Each row of a before or after table is a point. The points were changed in one or more steps. Then noise was added and the rows were shuffled. The steps act on columns, c1 being the first. Write out the steps. A step turns or swaps two columns, mirrors them in a line or flattens them onto one, adds a multiple of one to another, or multiplies or shifts one. Angles are multiples of 10 degrees, from the lower column toward the higher: turns from -170 to 170, lines from 10 to 170 but not 90. Use the fewest steps. Two steps may share a column if one is a turn and the other turns, adds or multiplies; they go together, in the order done. Otherwise the lowest column goes first.

Before (9 x 3):
[[-3.3  4.9  2.2]
 [ 0.8  0.1  0.8]
 [-2.8  0.8  2.6]
 [-1.5  1.4 -0.3]
 [-2.6  2.5 -0.8]
 [ 9.9  7.2 -4.6]
 [-1.5  2.6  2.0]
 [-0.3  3.0  1.8]
 [-0.6  0.0  2.7]]
After (9 x 3):
[[-9.2  7.1  6.3]
 [ 0.8  2.6 -2.9]
 [ 1.7  3.1  0.9]
 [ 3.8  0.8 -1.4]
 [ 0.3  0.2  1.2]
 [ 2.8  0.1  1.1]
 [ 3.2  4.9 -1.9]
 [ 0.2  1.6 -1.6]
 [ 2.4  2.7 -0.2]]
Steps: mirror c1 and c3 in the line at 60 degrees

Before (10 x 8):
[[-1.8 -2.2 -0.8  3.4 -5.0 -4.1  0.9 -2.5]
 [-0.5 -6.7  4.7 -5.8  4.7  1.0  2.3  1.9]
 [-0.5 -4.6  4.7  0.2 -1.1  1.8 -3.1 -2.8]
 [-0.7 -3.5 -0.6  2.6 -3.0 -3.8  1.6 -5.7]
 [-3.8 -4.5  1.1  2.3  1.7  1.1 -1.9 -5.6]
 [-1.7  0.9  0.6 -0.1  3.2 -3.6  2.3  1.9]
 [-5.5 -2.0  4.9  1.4 -1.7 -2.2 -1.3 -7.8]
 [-0.9 -1.0  5.5 -2.0  2.4  4.4  5.1 -0.9]
 [-4.0 -4.8  0.2 -5.1 -1.2  1.0 -1.7 -1.7]
 [ 1.9  1.0  1.6 -6.0  4.8 -1.0  2.8  0.5]]
After (10 x 8):
[[ 2.7 -1.0 -1.4  4.9  5.9  4.6 -0.4 -1.0]
 [ 2.2  0.9 -3.1  1.5  1.2 -3.7  0.3  2.0]
 [ 4.6 -2.0  2.4 -3.4  4.4 -2.2  0.3 -7.8]
 [ 2.8 -4.4 -1.5 -3.7  1.3  1.1  1.2 -5.7]
 [ 1.1 -3.3  3.0  0.2 -1.2 -3.7  2.8 -5.6]
 [-1.0  1.1 -4.6  5.0  2.2 -0.8 -4.5  0.6]
 [-0.4 -4.6  1.8 -2.9  4.3  1.8 -0.8 -2.8]
 [ 1.1 -6.7 -3.8  3.9  5.6  1.0 -4.7  2.0]
 [ 3.1 -4.9  1.2 -1.0  0.0  1.0 -5.9 -1.7]
 [ 2.0 -2.2  4.7 -0.8 -1.6 -4.3  3.2 -2.6]]
Steps: turn c1 and c7 by -160 degrees; turn c4 and c7 by 110 degrees; turn c3 and c5 by 80 degrees

Before (11 x 12):
[[  1.4  -1.5   5.2   3.7   2.9   3.3   1.6  -1.1  -3.1   3.7  -3.0  -1.5]
 [  1.4   5.7  -3.2  -0.5  -1.7   2.9   1.5  -1.5  -0.3   3.5   6.6   1.9]
 [  2.6  -1.8  -2.8   5.4  -1.6  -0.3   1.1   1.1  -0.3   1.7   0.4   0.7]
 [-10.8  -1.4   9.5   2.5   3.6   0.6   1.6   1.1  -3.3   1.7   5.0  -0.8]
 [  1.0   0.5  -2.8   3.7   2.0   0.9   1.8  -4.3  -2.5  -6.9  -2.6   0.8]
 [ -0.2   2.5   1.0   2.7   2.8   1.5  -8.4   2.8  -0.1   3.0   0.9  -1.6]
 [ -7.4   4.5   0.4  -3.5   3.2   1.5  -2.1   1.8   0.4  -1.2  -2.0   7.9]
 [  0.9  -4.3  -1.6   3.1   2.4   0.7   0.3   1.9  -7.7   3.6   0.8  -0.4]
 [  0.6  -5.1   0.6   3.3   5.2   1.4   1.1  -2.0  -0.3  -1.9  -0.9  -0.2]
 [  1.0  -3.5  -0.4   2.6  -1.3   2.8   0.4   1.7  -4.1  -0.8   2.8   5.2]
 [  0.4  -3.1  -3.2   2.0  -3.0   1.7  -3.7  -1.7   0.3  -0.3   0.3  -1.3]]
After (11 x 12):
[[ -0.4  -3.8  -2.4   0.8  -4.0   0.9  -4.4  -1.1  -1.3  -0.5   0.2   2.6]
 [  0.2  -5.2   0.3   0.8   5.7   2.0   1.1  -1.6  -3.0  -1.1  -1.3   1.2]
 [  1.5  -1.4   4.6  -2.1   3.7  -4.4   1.7  -0.8  -4.4   3.3  -3.2   3.8]
 [  0.6   2.5  -0.2   0.7   2.9  -3.7  -8.3   2.9  -2.6   3.2   0.7   2.2]
 [-10.7  -1.3   9.6  -2.4   5.5  -1.7   1.6   1.0  -4.2   2.5   4.6   1.1]
 [  0.1   0.5  -3.3  -1.7   1.2   9.3   1.4  -4.6  -4.3  -6.8  -2.2   0.5]
 [  3.3  -1.5  -2.5   1.5  -2.1  -3.4   1.2   0.8  -4.9   1.5   0.3  -0.6]
 [  1.3  -3.6  -0.3  -2.9  -1.0  -4.6   0.3   1.2  -3.8  -1.1   2.5   0.2]
 [ -6.5   5.0  -0.7  -1.0   3.0  -6.5  -2.2   1.5   3.8  -0.5  -2.0  -1.5]
 [  1.8  -4.4  -2.1  -5.7   1.6  -5.5   0.3   1.3  -5.7   3.5   0.4   1.0]
 [  0.4   5.6  -2.7  -0.7  -1.6  -7.7   1.4  -1.4   0.4   3.6   6.6   1.8]]
Steps: add 0.3 times c8 to c1; turn c3 and c5 by 10 degrees; turn c4 and c9 by -70 degrees; turn c6 and c12 by 110 degrees; add -1.5 times c10 to c6
